Every row gives one point. Each copy is the shape, with its points in the same order, stretched, turned, moved and blurred by noise. Say if it was mirrored as well.
(in the rows, 128 means zero)

Shape, 8 rows:
[[ 84 102 118]
 [184 140 217]
 [111 130 154]
 [170 133  91]
 [102 146 138]
 [157 122 145]
 [111  96 113]
 [ 72 150 129]]
Copy 1:
[[124 137  67]
 [178 175 198]
 [128 160 119]
 [ 91  82 160]
 [105 168 107]
 [140 118 154]
 [128 113  90]
 [ 97 178  90]]
Copy 1 is: mirrored
Copy 2:
[[109 100 114]
 [160 170 221]
 [115 137 149]
 [182 150 105]
 [106 147 129]
 [161 142 150]
 [132 100 115]
 [ 85 140 116]]
Copy 2 is: only turned
Copy 3:
[[ 91 132 159]
 [249 107 172]
 [145 139 168]
 [171 123  83]
 [144 164 164]
 [183 118 133]
 [109 112 139]
 [115 179 175]]
Copy 3 is: only turned

Shape:
[[129 101 118 152]
 [185 140 159  44]
 [181 103 134 110]
 [185 154 154 117]
 [ 10 127 134  91]
 [128 141 138 163]
 [136 111  90 201]
 [131 103 165 122]]
Copy 1 (8 x 4):
[[116 107 124 151]
 [222 207 111 123]
 [173 148  99 158]
 [217 134 141 142]
 [ 54 157 188  52]
 [152  89 152 135]
 [117  40 112 156]
 [135 148 145 164]]
Copy 1 is: mirrored
Copy 2 (8 x 4):
[[138 140 108 152]
 [197  59 226  57]
 [186  84 144 115]
 [180  73 194 128]
 [ 76 205 184  65]
 [127 135 150 160]
 [104 126  92 190]
 [179 149 166 110]]
Copy 2 is: mirrored
Copy 3:
[[131 127 120 162]
 [180 118 151  33]
 [177  93 142 105]
 [198 126 136  93]
 [ 18 199 134 108]
 [153 158 123 155]
 [146 106  93 212]
 [140 134 165 118]]
Copy 3 is: only turned
Copy 4:
[[121 100 106 123]
 [173 150 217  92]
 [168 119 160 123]
 [164 174 150 118]
 [  7  89 145  55]
 [107 145  94 120]
 [132  99  52 129]
 [110 121 156 133]]
Copy 4 is: only turned

Shape:
[[164 141 146 136 136  87]
 [122  81 203  72 171 181]
 [206  64 100 132 173 161]
 [146 162  94  84 137  93]
 [121 180 206 192 110 116]
 [102 134 195 162 155 101]
 [142  73 107 111  91 177]
 [125 108  78  66 192 163]
 [133 116 145 174  78 145]
 [126 127  79 137  68 165]
 [121  91 101 190  73  98]]
Copy 1, 11 rows:
[[173 127 140 150 129  37]
 [172 103 212  84 226 130]
 [216  73 123 196 194 140]
 [161 143  69 113 155  53]
 [130 164 215 159  66  53]
 [111 120 201 144 138  43]
 [190  68 126 116 122 166]
 [146 106  73 121 237 134]
 [161 103 162 151  60 117]
 [160 105  88 129  70 153]
 [141  51 120 164  49  84]]
Copy 1 is: only turned
Copy 2 (11 x 6):
[[185 166 180 137 145 109]
 [132  62 209  60 171 139]
 [226 100 136 122 187 188]
 [188 141 129  81 107  89]
 [ 89 210 208 142 162 126]
 [100 168 199 119 183  92]
 [155  70 119 155 108 182]
 [183  64  91  42 169 130]
 [106 148 161 184 119 162]
 [133 113  83 164  93 182]
 [132 147 111 222 124 134]]
Copy 2 is: only turned

Shape, 13 rows:
[[122 143 122 229  98  62 150 147]
 [ 35 211 116 149  69 119 192  88]
 [142 132  80 150  74 154 164 106]
 [ 98  93 125 165 151 145 141 133]
 [107  95  86 126 180 167 133  61]
 [198  98 189  86 145  86 207 129]
 [178  91 153 186  78 176  95  99]
 [110 178  84 134 106 119 169  62]
 [138 176 183  95 196 170 145 173]
 [ 35  95  76 179 169  63  89 177]
 [147 207 195 139 128 122 170  40]
 [147 105 157 177 109 122  57 145]
 [156 149 131 160 120 107 223 159]]
Copy 1 (13 x 8):
[[137  80 123 242 177 145 200 106]
 [ 85 155  83 161 100 222 184  65]
 [119  90  90 148  89 177 158 153]
 [ 72 116 123 153 182 120 142 139]
 [ 74  96  81 103 127  91  98 115]
 [159  87 219  99 111 100 192 131]
 [127  71 169 205 120 146  76 182]
 [130 104  71 139  77 162 156  79]
 [168 205 159  90 159 146 116 141]
 [ 55 160  63 211 216  54 180 127]
 [176 103 174 147  84 174 108  42]
 [139 123 161 232 149  95  93 175]
 [151  97 141 132 154 179 222 122]]
Copy 1 is: only turned
Copy 2:
[[105 107 126 187  76  65 179 132]
 [ 75 183 227 146  10  92 122 111]
 [146 158 156 159  76 139 171  71]
 [104  86 147 160 106 165 140 124]
 [ 99  91 165 141 141 176 104  55]
 [144  97 128  34 149 146 190 141]
 [197 118 162 192 148 132 171 120]
 [100 168 181 132  81 106 127  59]
 [ 80 156 141 106 158 200 129 185]
 [ 70  59  84 193  59 128  81 122]
 [ 95 161 220 101 155  85 140 131]
 [166 100 118 192 140 119 125 153]
 [ 98 139 134 112  86 132 213 131]]
Copy 2 is: only turned
Copy 3, 13 rows:
[[114 106 105 166 162  78 179 189]
 [ 77 228 115 247 109 140 207 113]
 [158 136  90 151 100 169 189 131]
 [123  98  89 118 170 151 123 119]
 [119 110  91  91 150 175 166  28]
 [157 113 118 106  63  17  99 117]
 [172  27 147 132 106 177 158 138]
 [110 184 106 165 108 130 226  96]
 [188 160 171 121 157 110  53 118]
 [ 21 131  77  77 231 138 129 158]
 [146 143 203 207  89  86 198  79]
 [131  46 179  96 147 152 141 176]
 [169 158  86 159 130  59 130 159]]
Copy 3 is: mirrored

Shape, 12 rows:
[[138 129 142 249 131 116  68 118 115]
 [128 120 116 126 178 147 139 138 124]
 [145 144 108 146 116 141 148 144 132]
 [118 134 125 102 133 137  96 147 101]
 [165 111 118 101 126 136 134 127 162]
 [118 130 141 158 120  81 144 133 127]
 [170 109  95  95 113 126 146 110 116]
 [125 153 142 119 147  99  73 129 129]
 [108 128 109 107 144 151 134 118 109]
 [112 142  51 107 125  97  75 130 108]
 [144  74 112  99 143 156 128 159 137]
 [126 118 141  97 111 128 125 109 170]]
Copy 1, 12 rows:
[[131  83 146 229 109 118 157 121  93]
 [125  89 140 104 123 134 129 170 123]
 [147 109 105 125 114 147 151 129 111]
 [120 116 142 127  83 144  97 164 112]
 [181 121 121 106 129 121 117 137 123]
 [124 114 126 137  88 110 161 109 146]
 [145 135  96 102 131 111 103 132 108]
 [131 141 170 149  87 128 122 150 133]
 [103 104 140 103 116 152 101 144 124]
 [103 157 111 162 109 143  85 174 149]
 [166  76 114 105 115 122  90 179 116]
 [164 122 152 108 112 136 106 105 147]]
Copy 1 is: only turned
Copy 2:
[[ 55 102 130 231 101 104  87 125 143]
 [151 113 123 130 139 170 117 104 129]
 [141 164 133 153 135 132 135 113 105]
 [134 124  85 106 108 145 114 138 111]
 [185 131 139 128 101 128 155 134 121]
 [101 119 139 132 160  94 124 116 119]
 [185 129 128 124 101 112 157  94  83]
 [134  99  79 138 128 110 107 166 145]
 [148 132 101 107 121 149 125  87 134]
 [157 123  75 122 110  98  49 123 100]
 [170 124 151  95  96 167 128 116 105]
 [165 132 122 100 103 108 161 133 157]]
Copy 2 is: mirrored
Copy 3, 12 rows:
[[192 127 214 213 155 105 146 131  81]
 [104 135 141 111 165 143 144 142 162]
 [126 145 120 141 115 137 114 146 133]
 [109 132 165  94 146 133  91 127 112]
 [103 168 135 129 127 121 114 110 173]
 [155 146 126 114 131  95 150 121  94]
 [ 95 129 100 124 147 105  93 113 149]
 [164 159 176 103 161 130 105  98 107]
 [104 105 134  94 142 148 119 122 141]
 [173  95 153  95 156  93  48 146 134]
 [ 60 147 157 106 139 110 120 152 180]
 [121 155 143 102 106 131 127  80 154]]
Copy 3 is: mirrored

Shape:
[[200  92 119 115  86  71 151 129  86 189 107]
 [104 106  47 154  95  67 187 121  91 180 117]
 [162  79  85 139 123  86 200  80 150 150 119]
 [ 90 182 186 110 187 164  92 132 201  72 112]
 [128 147 161 194  71 149 135 130 177 138 150]
 [142 100 100 170  99 154  86 139 121 121 196]
 [107 166 137 162 163 176  97 190 186  54  47]
 [136  77 130 194 118 179 117 116 163  85 146]
 [123 214 108 126 169 203  74 135 236 110  80]
 [108 159 155 161 119 126 109 110 124  89 151]
 [100 101 140 116 100 200 121 150 171  94 123]
 [146 100  93 129 156 100 199 160 110 196 161]
 [133 134  81  80  78 105 201 114  98 162 125]
 [201 146  55 118 111  91 236 140 100 126 135]
 [116 187 107  88 166 135  76 109 173  81  87]
 [112 148 118 120 127 114  94 181 245  66 123]]
Copy 1 (16 x 11):
[[163 148 182 118 112  73 165 113  60 188  80]
 [ 99 156 118 180 131  62 196  90 108 195 126]
 [123  90 142 150 155  96 171  43 107 143  85]
 [108 109 110  90 180 143   7 164 220  76 134]
 [151 133 116 161  73 144 137 142 193  97  89]
 [159 102 128 169  61 103 134 137 122  77 191]
 [123 101  24  89 168  89  44 213 190  67 100]
 [123  51  91 148  74 108 117 121 141  44 127]
 [171 124  23 105 200 194  20 163 182  84 140]
 [114 143 138 159 101  87  71 127 180  90 128]
 [100  97  95  67 101 138 119 147 150  59 150]
 [114 109 187 169 172 111 199 148  95 159 131]
 [106 189 164 118 157 101 179  76  94 146 118]
 [152 162 167 164 207  65 199  88  82  90  84]
 [143 142  77  92 197 110  13 112 163 108 159]
 [189  96  72  76 169  97 100 136 239  85 162]]
Copy 1 is: only turned
Copy 2:
[[209  71  69 165  84  54 128 166  92 153  99]
 [125 100  60 241 106  73 154 134  80 167 109]
 [161  62  98 203 108  82 164 104 133 118 111]
 [ 73 172 141  70 167  81 136 120 214  73 141]
 [124 167 125 178 142  96  69 123 194 113 126]
 [150 149  75 149 186 137  94 134 151 124 153]
 [ 80 190 111 108 171  83 161 173 169  23  98]
 [149 131 126 153 192 159 104 118 174  76 116]
 [ 66 165  64  88 189  52 139  96 231  44  78]
 [132 178 140 135 159  86 111 112 144 121 151]
 [ 93 137  89 117 124 146  95 122 140  68 119]
 [151 100  65 181  96 105 178 151 153 175 113]
 [142 118  58 172  59  73 143  91  92 143 119]
 [202 132  38 204  70  73 194 106 124 140 134]
 [ 95 142  73  82 178  38 161 103 150  58 132]
 [ 81 140  65 134 155  68 115 152 193  32 174]]
Copy 2 is: only turned
Copy 3 (16 x 11):
[[161 149  29 113  96 110 134 134  93 164  82]
 [139 117  71 172  19 150 171 111  57 156 108]
 [183 132  67 112  75 108 181  49  84 127 138]
 [157 148 242 104 167 121  83 109 157  46 126]
 [136 203 120 142 105 153 119 115 196 106 182]
 [148 151  92 145 115 142  58 172 134 156 209]
 [221 138 213 183 177 167 116 131 165  74  94]
 [181 130 103 160 167 146  93  97 157 142 214]
 [218 165 233 143 119 152  59  92 199  86 119]
 [115 187 134 140 136 120  75 128 116  93 152]
 [162 101 134 127 148 206  96 114 150  97 166]
 [151 142 131 105  57 135 183 138  60 197 127]
 [132 144  68  94  62 172 139  90  56 126  96]
 [213 210  87 116  67 155 177  99  23 143 128]
 [183 132 185 120 117 106  53 109 120  51  92]
 [212 141 165 121  88 156 117 150 168  20 162]]
Copy 3 is: mirrored

Shape, 16 rows:
[[134 158 182 116 133 105 147 168 154 122 105 216]
 [149  83 156 111 153 128 154 159  46 138 110 167]
 [130 162 136 114  89 100 143  19 138 150 134 125]
 [163 128 130 105  84 102 146 123 137 204 113 104]
 [172 141 139 106  95 105 127 120 111 108 142 117]
 [126 168 172 137 110 106 101 162 147 121 137 125]
 [155 167 122 104 119  99 159 163 146 147 146 100]
 [129 158 175  98  85 121 146 155 128 122 135 163]
 [153 158 131 107  85 115 152 160 155 107 105 122]
 [160 150 175 129 127 111 139 166 135 126  98 104]
 [201 158 121 111 108  94 131 163 153 153  93 135]
 [129 163 154 106 135 114 147 162 120 129  84 127]
 [131 133 161 165 138 178  86  94 155 117 139 130]
 [140  47 159 152 158 108 143 162 142 113 127 101]
 [135 121 117 132 113  98 117 168 135 116 117 102]
 [178 101 120 249 128 122 153 155 131 130 137 157]]
Copy 1, 16 rows:
[[161  93 205 119 111 127 161 154 117  83  64 133]
 [ 91 144 193 155 120 121 114 140  69 137  99 168]
 [156 148  64  62  54 130 112 133 124 159 110 129]
 [178 144 154  89 107 113  99 165 118 181 120 185]
 [133 129 135 107 119 152 114 144 107  99 152 169]
 [155 129 190 121 124 156 103 137 153  96 126 121]
 [170 155 164 113 143 120 143 153 131 109 140 156]
 [133 124 188 104 100 153 140 171 144  96 108 172]
 [152 107 159 109 123 155 151 192 128 101 142 153]
 [151 142 206  93 132 151 126 158 106 128 130 130]
 [197 104 181 112 141 142 132 158  82 127 116 172]
 [137 146 182 111 137 156 146 175 115 127  95 121]
 [121 102 134 106  99 136 109  62 151 158 158  90]
 [105 113 190 130 134  56  81 145 103 124 162  98]
 [140 128 159 150 147 129  92 176 126 107 155 120]
 [188 106 178 172  60 106 112 102  67 118 186 106]]
Copy 1 is: only turned
Copy 2, 16 rows:
[[ 99  83 153  90 117  72 155 135 159  65 116 167]
 [108 104 204 164 175 121 126  96 107 112 117 152]
 [133 104 110  77  72 176 100  75 131 159 120 128]
 [139 125 165 116  91 114 115  76 130 167 125  76]
 [154 112 127  80 130 152 141 105 122 125 175  87]
 [156 157 133  63 116  92 143 134 138  84 160 129]
 [141 129 107 124 126 100 151  81 156 142 161  91]
 [118 118 141  85  99 106 165 121 104  91 171 139]
 [150 109 111  96 114 104 187 117 127 116 153  80]
 [178 135 157 106 135  91 176  90 158 109 134 118]
 [157  84 156  91 120  93 147 112 164 149 142  84]
 [155 110 142 109 139  77 167  94 141 121 118 145]
 [172 154 152 102  97 152 124 187 139 116 140 148]
 [103 175 164 138 181 132 153 129 157  90  90  99]
 [155 145 111 101 146 104 148 131 124 106 132  72]
 [172 130 173 155 139 145  99 138 173  40 123  86]]
Copy 2 is: only turned
Copy 3 (16 x 12):
[[ 81 168 130 180 108  90 163 161  94  66 136 163]
 [ 74  67 168 181  91  71 110  88  75 129 166  82]
 [160 164  90 126 113 103 182  37 147 157  66  96]
 [144 141  95  92 116  88 213 107 136 138 151  95]
 [170 137 104 136 125  85 133  93 112 107 126  84]
 [143 152 117 128 104 120 153 130 160  65 138 142]
 [170 140  79 120 159 124 183 123 115 104 157 132]
 [130 158 123 141 116  93 166 110  79  78 131 129]
 [144 149  99 115 132 129 186 129 115  89 123 104]
 [126 130 116 135 120 107 189 118 156  72 137 110]
 [145 134  96 129 129  99 206 171 118 107 134 113]
 [106 102 116 137 107 103 177 105 127  85 125 118]
 [149 147 179 122 143 136 153 112 184 127 107 118]
 [ 81 140 110 138 154  97 113 112 172 112 200  64]
 [140 116  96 112 121 137 125 126 140 107 150  95]
 [145 146 138 175 106 180 137 178 163 159 195  88]]
Copy 3 is: mirrored
Copy 4:
[[178  88 124 116 100  92 134 147 131 186 153 224]
 [138  40 155 132 123 163 169 134  75 180 120 128]
 [ 61 146 143 151  60 135 116  72 179 112 180 129]
 [146 150 145 174  73 194  92 102 132 152 178  85]
 [149 114 154 126 101 130  97 120 100 122 184 124]
 [183 141 126 161 165  95 110 133 136 135 181 163]
 [192 172 103 144 118 159  75  79 105 148 167 131]
 [158 114 106 135 114 117 139 150 103 161 189 178]
 [191 148 118 146  84 100 108 127 101 142 163 145]
 [215 140 161 140 115 123 128  97 109 162 168 133]
 [203 119 161 147  53 153  48 117 121 149 142 136]
 [189 134 141 153 113 121 136 105  96 182 129 165]
 [143 119 159 113 150 128 151 146 189  75 154 154]
 [181 131 133  76 151 132 169 123 141 165 127  55]
 [177 152 126 150 135 116 102 128 119 148 131 103]
 [186  41 104 125 113  87 116 101 184  84 140 100]]
Copy 4 is: only turned

Shape (16 x 12):
[[142 113 126 135 122 129  96 160 153 217 103 124]
 [138 102  95 112  71 145 135 165 156  98 144 126]
 [107  94 112 119 148 160 131  74 133 107 125 100]
 [148 120 109 152 127 130 118 133 164 100 131 107]
 [117  96 118 122 154 119 118 163 111 120  96 116]
 [ 84 117  93 146 104 139 178  65 150 105  85 112]
 [136 122  94 119 120 117 111 101  97 131 152 137]
 [122 119 192 118 132 119  94 128 143 168 145 186]
 [130 118 104 124 123 152  92 148 141 106 107 147]
 [124 132 158 130 104 135 129 164 164 104 110 110]
 [103 146 101 124 147 147 126 107 167 123 118 108]
 [119 109 124 122 128 113 127 158 165 104 141 149]
 [143 170 110 129 155 181 180 116 130 113 144 112]
 [ 88 115 127 150 107 126 105 145  45 123 157 136]
 [127 150  94 114 148 150  93 144 135 249 161 109]
 [124  99 125 158 157 154 121 160 146 103 129 139]]
Copy 1, 16 rows:
[[ 79  91 129 170 112 155 129 163 153  85  87 104]
 [109 158 124 112 177  91 135 184 156  97 112 149]
 [100 176 107 146 168 117  84 107 139 152 129 162]
 [121 155 113 152 147 120 138 145 122  91 136 145]
 [103 135 115 146 164  94 125  93 162  98 138 102]
 [ 73 172 114  90 154 127  93 108 119 109 162 200]
 [135 135 124 115 137  90 103 119 123 122  82 148]
 [152  73 177 123 117 148  97 168 181 139 119 102]
 [131 158 106 135 150 124 102 140 164  82 114 115]
 [102 139 144 124 170 136 137 165 145 100 166  98]
 [101 144  88 127 131 148  96 139 123 124 141 139]
 [136 122 120 121 147  97 128 158 168 109 147 138]
 [128 174  74  89 168 161 154 128 113 162 117 151]
 [139  89 135  87 213  95  94  87 130  99  93 124]
 [ 85  67  73 156 112 170 114 172 118 138  40 115]
 [139 129 101 151 177 130 131 121 167  99 134 142]]
Copy 1 is: mirrored
Copy 2:
[[ 82 106 157 136  74 144  74  92 129  93 138 153]
 [132 163 111 119 158 133 154  74 143  99 141 165]
 [112 112 109 149 175 141 107  97  89 133  76 112]
 [128 130  99 142 162 141 112 117 141 110 113 128]
 [ 79 151 151 125 110 172 100 143 106  87 111 109]
 [130  75 116 174 187 174 146 118  88 110  66 158]
 [ 91 131 114 120 140  99 118 129  99 142 128 130]
 [133 106 183  79 107  71  97 115 121 100 132 111]
 [117 117 126 115 149 164 111 108 116  97 150 141]
 [137 137 144 114 140 166 130 111 163  94 107 117]
 [136 106 128 167 163 164 115 102 114 127 107 126]
 [145 154 146 128 148 120 130 121 126  85 128 132]
 [161 108  79 140 141 161 156  93 123 149 115  93]
 [ 41 148 149  98 123 104 149 149 111 114 139  90]
 [ 73 120 147 172  70 112  89  58 118 149 162 137]
 [127 127 120 127 143 141 117 114 122  76 130 103]]
Copy 2 is: mirrored
